Rows are points. To make a cloud, some directions were put in groups of two or more. Within a group, all points are equally far from the middle, so they leave a hole (a ring in 2 directions, a hollow ball in 3). The other directions are filled evenly. Then the cloud was stretched, turned, moved and blurred a little. How many holes are there, and how many directions does each take, smallest first?

Cloud, 13 rows:
[[  2 -53]
 [-36 -24]
 [-27   0]
 [ 48  10]
 [-17  37]
 [-23 -47]
 [-20   6]
 [-60  23]
 [ 32   3]
 [-38   8]
 [-39   0]
 [-51 -26]
 [  0 -17]]
Holes: 0

Cloud (20 x 3):
[[ 15   9  48]
 [-38  -5  -7]
 [-34 -36 -31]
 [ 22 -36  59]
 [-41   7  55]
 [ -7 -55  29]
 [  8  15   0]
 [ 25 -11  60]
 [  3 -55  20]
 [-30 -45  59]
 [-42 -28  13]
 [  4 -54  29]
 [  6 -55  12]
 [ 29  -1 -13]
 [-42   5  54]
 [ 23 -43  24]
 [ 11 -49  48]
 [-34 -41  29]
 [  5  16  12]
 [ 30 -44 -14]]
Holes: 1 (2)

Cloud, 29 rows:
[[ 19 -11   3  60]
 [-26 -43  34  11]
 [-54 -23 -14  25]
 [ -4 -40  27 -22]
 [-19  12  -9 -36]
 [-10 -48  33  20]
 [-22 -52 -35  10]
 [ 19  18  29  32]
 [-12 -47  34  15]
 [ 25 -32 -39  36]
 [-30  17  35  -4]
 [-19  13  -2 -37]
 [ 20 -23  17  52]
 [  7  14   3  55]
 [-23  24  28  22]
 [  6  28 -27 -13]
 [ 26 -19 -38  44]
 [-35 -41  31  15]
 [-18  27  33  10]
 [ 25  20 -36   7]
 [  6 -44  -6 -27]
 [  3 -50 -23  47]
 [-41 -33 -34   3]
 [-24   7 -24 -28]
 [ 18 -28 -18  58]
 [ 14   2 -22  57]
 [ 27 -41 -16 -13]
 [ 15 -41  23 -16]
 [-32  17  34   6]]
Holes: 2 (2, 2)

Cloud (54 x 6):
[[-11  -7  37 -33 -32  19]
 [-43  20 -21   4  32 -25]
 [-25  18  12  15  35 -39]
 [-33  59 -26  25 -17  16]
 [ 23  38 -33  17   4  16]
 [-27  39 -41  37  21  -2]
 [ 12 -31 -41  36  -6  11]
 [ -6  26 -55  27  -2 -57]
 [-32  17 -46  26 -57  12]
 [-14 -30 -53  11  21 -20]
 [ 13  44 -31  19   6 -57]
 [ 31 -28  -8  16 -38 -12]
 [ 30 -30  -1 -11 -29 -14]
 [ -1  -4  29  24  16 -19]
 [-23  35 -12  36 -50 -53]
 [ 14 -19 -38  29  -1  29]
 [ 30 -15  13 -33 -19   3]
 [ -9  35 -41 -30   0 -20]
 [-31 -17 -13  -2 -21 -52]
 [  7  -8  26  22   7 -34]
 [ 20 -13  25  10  15 -26]
 [-11  -2  25  33   0 -18]
 [ 18   5 -36  22 -16  46]
 [ 34   4  -5   4 -33  29]
 [ 31  32 -51  12 -33 -53]
 [ -1  21 -50 -28 -42  -1]
 [  3 -38 -20  31   4  24]
 [  5   7 -58  37  -3  19]
 [  2 -46   5 -11  -4 -30]
 [ 30  39  14 -35 -17 -33]
 [-37  10 -34  19 -12 -35]
 [ 32   4  -2  39 -57  32]
 [-35 -23 -13 -22 -24 -29]
 [-20 -30  18  14  17  32]
 [ 34  44 -15   8 -29  11]
 [ -4  26  20  19 -51 -53]
 [ 26 -13 -57   7 -11 -31]
 [-16  35  27  36   1   7]
 [ -1 -44 -38  -9  12 -12]
 [ 14  40 -44  14 -43  29]
 [ 30  38  12 -21 -11 -37]
 [ 26   0 -58  34  15 -15]
 [-42  -4 -22  22 -46  14]
 [  3   2 -52  -7  14   7]
 [ 15  60   2 -21 -25 -13]
 [-50  33   1  11  19   7]
 [-16 -45 -16  47  12 -36]
 [ 33  30  -2  18  13   8]
 [  8 -29   2 -17 -18  28]
 [-33 -21  -8 -11 -18 -41]
 [ 34  10  12  44 -33   4]
 [-42 -12 -33  55   1  -5]
 [ -1   8  31  -4  37 -30]
 [ 33   9 -19 -16   9  14]]
Holes: 1 (3)
